Each wall is flat, endless, passes through zero and stands at right angles to its row. A trip goes straight from one point to another. List the walls that it crosses, first one first.
In the rows, 128 means zero.

Walls:
(1): [134 156]
(2): [111 199]
(3): [110 115]
(4): [ 95 180]
(5): [104  99]
(6): [126 119]
(7): [114 139]
(8): [205 115]
(9): [138 137]
Trips:
[120 111] to [ 86 122] -> 7, 4, 2
[135  86] to [ 76 125] -> 8, 7, 4, 2
[ 90 112] to [134  78] -> 4, 7, 8
[120  97] to [160 103] -> 8, 3, 9, 5
[115 152] to [116 147] -> none

Walls:
(1): [ 94  91 113 171 123 108  66 113 134  88 128]
(2): [112 160 136 172 131 127 129 125 105 170 154]
(3): [ 91 122 103 128 188 107 161 100 151 128 150]
(4): [127 140 100 149 111 159  96 177 132 128 135]
(5): [157  66 139 144 131 159 131 142 147  97 143]
(6): [117 149 145 143 150 102 125 117 118 132 103]
(7): [115 155 110  95 119 134 178  82 143 112 104]
(8): [181 167 129 118 115 205 124 189 123 179 101]
(9): [127 124  83 144  66 104 140 101 161 136 115]
(10): [183 126 104 151  71 160 166 120 141 183 113]
Trips:
[121 118 114 122 165 166 154  78 114 160 144] to [118 134 112 141 143 103 156 134  98 125 131] -> 6, 10
[125 160 141 140  73 126 184  99 176 108 149] to [117 133 106 103 135 132 148  94 156 214 129] -> 8

Walls:
(1): [149 130 136 148 101  54 120 145 164 115 167  85 136 146 116 108 102 142
 119 200 123 162  96  56 134 118 161 103 113 144  77 108 127 164 168 133
 108 155  86  77 124 122 141  91 108 162 104 136]
(2): [114 149 138 150 133 126 105 146 158 137 113 123 135  98 134 172 109 166
 179 126 143  92 150 135 114 137 112 154 131 133 116 137 129 102  87 139
 153 115 164 206 159 163 174 134 151 125 100  92]
(3): [144 118 177  76 171 111 130 104 108 124 139 103 117 117 147 109 187  93
 168 130 123 106 128 110 150 141 139  77 116 125 113 102 131 139 177  84
 150 123 151 117 172 151 100 111 152  96 141 139]
(4): [ 90 172 131 201  97 101 144 152 182 102  98 148 139 138 140 114 122 132
 172 127 129  92 172  88 103 118 134 125 115 140 108 125  74 119 133 118
  95 135 165 118 100 141  65 156 131 136 108 131]
(5): [118 145  92 124 128 154 162 133 125 155 140 112 171 123 162 144 155 136
 113 109 136 216 149 102 109 142 100 162  73 123 112 141 188 172 156 134
 160 105 117 137 114 102 140 112 143 126 117 209]
(6): [125 122 105 133  94 141 150 165 122  98 132  68 170 126 141 161 110 107
 103 142 183  98 157 129 128 151 124 102 149 122 133 107 101 123  75 149
 112 120 122 143 130 124 101 152 114 106 117 108]
(7): [190 129  50 109 130 120 124 180 141 163 100 104 111 145 161 146 150 126
 118 157 147 140 129 120 102 129 125 105 166 149  70 135 100 136 120 148
  86 149 145 135 149 149 160 149 124 138 125 108]
(8): [175 137  87 129 174 127 124 158 119 103 109 158 137 123 162 137  97 132
 182 121 114  85  79 165 180 121 115 145 174 115 138 151 134 118 126 112
 172 143 103 196 105  69 109 110 136 126 172 105]
Trips:
[143 147 126  86 174 109 126 147 142 144 176 169 115  99 152 153 145 100
 115 125 144  74 151  80  76 143 127 106 143 107 154 124 136 150  89 162
 171  99 156  95  89  62 133 114  67 130  92 100] to [106 113 133 137  79 101 149 120  80 134  76 126 100 154  54 160  90 136
 121 115 174 121 119  93 126 132 152 134 102 115 148 138 114 138 132 142
 137 123 119 106  83 130 105 138 121 125 111  75] -> 3, 2, 7, 4, 8, 1
[106 142 143 122 140  99 122 132 102 137 111 124  97 153 139  87  94 148
 164 148 144 160 177 155 122 125 160 133 149 111 124 117 110 137 123 146
 109 102 173 139 109 151 154 143  99 110 122 148] to [ 98 127 139  91 136  96 133  70 116 152 113 114 112 120 125 108 163 125
 100  72 137 120 167  98 105 127  94 143 148  91  62  92  91 208 146 158
 134 139 122 127  93 149 175  80 171  94  94 126] -> 3, 5, 1, 4, 2
[112 144 129  97 113  96 185 177 114 130 123 177 146 111 113 147 130 131
 134  87 110 109 110 126 139 113 132 131  76  76 123 133 151 183 161  91
 127 137 147 125 192 113 146 147 192 128 159 122] to [132 123 124 157 122 114  86 111 149  86 153 155 220 137 128 118 106  80
 132 118 114 133 102 124 150 152 139 112  90 164 116 155 147  97 152 128
  88 141 127 151 150 168 142 101 131 108 154 127] -> 4, 1, 5
[170 201  59  83 104 123 123 121  99 146  92 162 128  94 125 138 109 103
 149 155 156 139 128  96 144  93 128  87 109 167  78 181 151  79 137 136
 110 146 108 103 170 118  71 139 146 149 148 107] to [125 101 133 157 107 113  94  92  99 129 129  89  64 134 115 105 132 158
 148 141  95 133  65 129 169 124  97 164 182 134 121 136 147  97 103 159
 133 133  87 138  84 154 109 150 110 178 125  80] -> 3, 4, 2, 7
[146 166 159 122 104 137 167 120 126 131 157 175 177 155 129 152 101 104
 187 140 132 129 102 137 148 107 125 117 154 128 129  94 111 159 168 177
 121 128 134 123 162 108  87  88  85 123  81 112] to [137 117 121  73 151  88 155 146 142 133 140 136 132 125 188 131 104 123
 117 126 137 138 128 163 121 163 194 159 132 135 107 135 106 160 116 133
 159 148 123 119 127 127 144 119 174 121 104 109] -> 7, 4, 5, 2
